Every row gives one point. Two turns around zero, p and q, are shown by what they do to some points. Write where each new point lands after one turn and then the other. Backwards means that the second turn is done in reverse. Each puzzle has new turns, and all numbers are rounded.

Turn p:
[ 1 28  6] -> [26  9 -8]
[ 9 29 20] -> [36  5  5]
[ 41  16 -10] -> [ 25 -36 -12]
[ -4 -26   4] -> [-22  -3  15]
[-25 -32 -27] -> [-47   7 -11]
[-23 -14   7] -> [-18  19  10]
Turn q:
[-6 29  1] -> [  3 -23 -18]
[12 25 21] -> [-15  -7 -31]
[  0 -31 -14] -> [ 9 20 26]
[-30 -40  -2] -> [-8  3 49]
[25 16 -7] -> [ 13   9 -26]
Where do these land?
q, then p: [-22  -8 -18] -> [  5 -10  27]
q, then p: [-29  -1   8] -> [-16   9  24]
p, then q: [ 40 -13   8] -> [-22  30  21]
p, then q: [ -9  -3 -35] -> [ 27 -14  20]
q, then p backwards: [ 14 -10  -1] -> [-15   6   4]
p, then q backwards: [ 6 36 38] -> [  6 -15 -50]

Turn p:
[-48  -6   5   3 -15  -8  57 -18] -> [ 36  12  22  11 -26   4   6  59]
[ 31  24  12 -10  -6  -5 -19  38] -> [ -4  -8 -29   0  12 -39   4 -32]
[ 32 -22  29   0  20  10 -47  18] -> [-51   7 -32  11   6   0 -19 -35]
[-11 -18 -21 -15  22 -23  38 -22] -> [ 4 11 40 22 17 14 23 30]
[  9  17 -14  26   8   3 -29  32] -> [ -1  -3 -38 -26  13   5  16 -25]
[  7  18   7  26  11  18   4 -34] -> [  4  15  11 -31  13  10 -32   8]
[ 19 -16  -1  -3 -30 -32 -15   7] -> [ 16   4  -2  31  -9   0   4 -39]
[-19  -4 -16 -11 -15  33  27  -8] -> [ 13 -35  12  -2  -8   8  -8  34]
[-21   7   1 -17   6   4 -15 -15] -> [-17  -4  19 -15 -19  -2   5   2]
Turn q:
[-11  -4 -29  -1  -7  -9 -10  33] -> [-11 -12  -2  15  -1   8  11  40]
[-13 -18 -22  17   6 -33 -20  32] -> [-23  13   1  16   3 -13   6  52]
[ 26  24 -19 -34 -12   4  14 -30] -> [  4   0  -1 -17 -20  39  29 -31]
[-23  25  17  36 -13  16  32 -26] -> [  5 -10  48  -8  29   5 -26 -30]
[-34  -5  23 -24   2  19   7 -33] -> [ 14   1  -8  28  25  -1   0 -46]
[ 23   0  15  31 -28  -1 -30 -23] -> [ 42  24  29 -18 -12 -17   1   6]
[ -4  27  -6 -12  19   7  17  -1] -> [-14  -7 -10  -9  10  29 -10 -13]
[ 31 -17  17 -24 -23  14 -14  29] -> [ 24 -21 -22   6 -45 -14   0   9]
[ 17   0  16  12  17 -36  26  23] -> [-42  10   4  -9 -25 -11 -28   5]
[ 22   1   6   2   5 -10 -30  25] -> [ 10  12 -18  -7 -21  -5 -11  31]
[-35 -32 -18  -4  33  28   8 -29] -> [ -9  -8 -20   5  57 -19  27 -23]
Where do these land?
q, then p backwards: [ 18  -1 -33 -17 -14  -4 -24 -27] -> [-32   3 -25  16   7 -33   2  12]
q, then p: [-32  -8  33 -33  18   0 -13  49] -> [ 14  -2 -27 -23   4  56  23 -32]
q, then p: [  0  15  29  35   5 -21  18  24] -> [-23  10 -14 -11 -42  -9   7 -29]
q, then p backwards: [ 11 -16 -13  -4  -7 -26  -1  -2] -> [-24  -2  10 -13  12 -17  -4   5]
q, then p: [-10  20  27 -11  10 -18  -6   2] -> [  1  -5  -4 -35  -6   7  -7 -20]
p, then q: [  3 -46  16   9  48   1  30 -13] -> [  2 -22  -7  -5  40  13 -48  34]
q, then p: [ 18  34  20 -20 -20  17  21  11] -> [ -7 -26   5  10 -18  21 -39 -19]
p, then q: [-27  12 -19  12   7  15  49  -5] -> [-14 -31 -32  -6 -33  -7 -20  19]
p, then q: [ -5   2 -36  23  16  20 -11   3] -> [ -2 -28 -34  -1  11  -1  16 -18]
p, then q: [ 16 -20  -7  12 -36  -4 -45 -33] -> [ 59  13  10 -10  13  -9  19 -29]
q, then p: [  7   9 -17  -7 -25  19 -17  -9] -> [  3 -12  -7  20  24  -8 -23   7]

Turn p:
[-6 -1 12  0 16 35 29 -3  0 17 -2] -> [ 12 -15  -7 -17  -2 -12  28  15  -3  -5 -31]
[ -9   9  -3 -32 -17 -20  -6  -4 -17  -6 -13] -> [ -6  20  -3  12  -8 -31  -3 -14  -5  -1  24]
[ -8 -13   4   0  -1 -34 -11  -7 -24 -18 -19] -> [-17   0  10   4  24 -20 -12  -8  -5  13  33]
[ -4  -8   8   7  12 -12  -6   4  39   6  40] -> [ 25  -3 -21   0  12  37 -24 -11 -12  -9 -14]
[ 3 -8 -6 10 -9 19 29 20 -1 -6  1] -> [ 12 -18  28  -2  -9  -4   6   9   4 -17 -14]
[ 25 -18 -10  -9  -1 -42 -12  10 -14   9 -21] -> [-27  -9  14   5   1  -2  -6 -46  -1  14  23]
[  1   3  -1  -3 -14 -24 -24  -4 -36   6   5] -> [-17  18  -2  -9   9  -4   1 -16  14  -6  39]
[  2  23  17  29  -6 -21  -9 -10  51  12  24] -> [ 25   7 -27  28  20  41 -18  -7  22   7 -19]
[ 15  -9   3  -3   1  46  15 -13   3 -10   2] -> [-16  -8   1 -10 -13  -7   5  29  -2 -16 -34]
[  5  22  -3   3  21  21  10   7   4 -11   4] -> [  6  14  12  -1  -3  11  17  18 -12   4 -21]
[ -9  -7 -29   1  -4 -21 -12 -12  -8   5  -8] -> [-11 -11  -7  14  -6   4   2  -4  -5   5  36]
[-16   7  10  -2   1  55  -5  12   3  -3 -13] -> [ 14   5   2 -26 -25 -14   4  37   8  12 -21]
Turn q:
[ -2  -3  -1 -19 -24  -5 -35 -17  10  -2  -6] -> [ 30   5   8 -11  10  19  -1  -7   4 -17  27]
[ 20  -2  17  -3   0 -17 -32 -29   7  11   8] -> [  0 -18  10  -6  -3   9   3   5  -1 -21  45]
[ -7   0  -7  -3   9 -27  26  -2 -20   0 -25] -> [ -4   6 -36   0 -17  13  16  17   2  14 -10]
[-40   1   4  -7  17 -17  29 -30   0   4   2] -> [-14   6 -29 -48 -14  -7  13   5 -10   5  -5]
[  6   6 -20  -3  25  25  15  11  -7  23  -7] -> [-30  23   0  15   6  -3  -5  -8  -6  30  -2]
[ 1  6 19 -2  3 26 17 34 -5 16 -2] -> [-17   6  20  15   3 -13  17 -14  20  18 -22]
[ -9  15 -16  16   5   4  16  49  -3  13  11] -> [-13  -2  -9  28  27 -20  13 -12  -8  14 -34]
[  5  11  -5  34   4  26   7  27   4   7 -21] -> [-10  -2  -9  31   3 -17 -18 -25  20  17 -15]
[ 14 -33   4   0 -27   0 -11 -17  14  -6  18] -> [ 17 -23  28 -11 -10  23 -13  -7 -15 -16   4]
[ 26  15   2  -9 -17   0 -11 -14  17 -16   8] -> [ 26 -13  19  -1   6  -5 -13  16   1   4  21]
[-19   7  -6   9   5   0  12  -1 -35 -13   4] -> [  1  21 -18   5 -20 -18   9   6 -13  -8 -17]
[  7 -21   9 -13  -1 -14 -32 -11  18 -36  10] -> [ 15  -8  16 -15   9  18 -20  24   5 -39   8]
Where do these land?
p, then q: [ 20  -3   5 -76 -12 -20 -20   7  -5   5  22] -> [ 56  22 -27 -16 -14 -21   4  16 -25 -13  39]
q, then p: [ -7 -15  13 -19 -44  12   4   0  12  -2   9] -> [-28   4  -9  -4   4 -24  -1 -11   7  -3 -39]
q, then p backwards: [  8   9 -14  -1  -5   4  21  13   5  14  14] -> [  0   0   4   0  25  -8   8  -1   8  -6 -23]
q, then p: [-14 -14   9  -3   3   7  16  20   0   5  19] -> [  2  -7  -1   4   9 -33   6   2  -2  17  -1]
q, then p backwards: [  7  15   2  10  25 -18  -2  15   0  -7   9] -> [ -5  -6   2   5  -6   6  11 -34  -5 -11  -7]
p, then q backwards: [  2 -11  36  21   6  16  14 -34  -7   3  18] -> [-26   5   2  -4  22 -30  -3  29  24 -18   4]
p, then q backwards: [ -2  11  28  11 -27   7 -11 -22   5  13 -27] -> [ -3  29  14  10  18   4  13  18   9 -10 -34]
q, then p: [ -6   5 -15 -13  -3  15   5  -3   7 -22 -57] -> [ -2  15 -17  15 -42  33   5  -2  14  20 -17]
q, then p: [ -5   5 -15   7  24  14  -4  12  13  12   8] -> [  8   4 -16  -6  14   4  10   7 -13  19  19]
q, then p: [  0  10 -11  20 -18  10 -12   3  -2 -13   1] -> [-26   3   4   8  12  16  -6  -3   8   6   5]
p, then q: [  9 -19  -6  26  14  -2   3  -1   6  -3 -19] -> [-26   2   7  -7  -7  16   4 -22   7  -9  -9]
p, then q: [ -9   3 -17  -1  16 -55 -19 -19  -2 -13  17] -> [-25  19   2   8  -9 -40 -10  -5 -39 -18  10]
p, then q: [ -5   4 -14  18  20   9   5   9 -30   9 -14] -> [-17  -7  18 -15  -7   0  23   4  -2  18 -22]
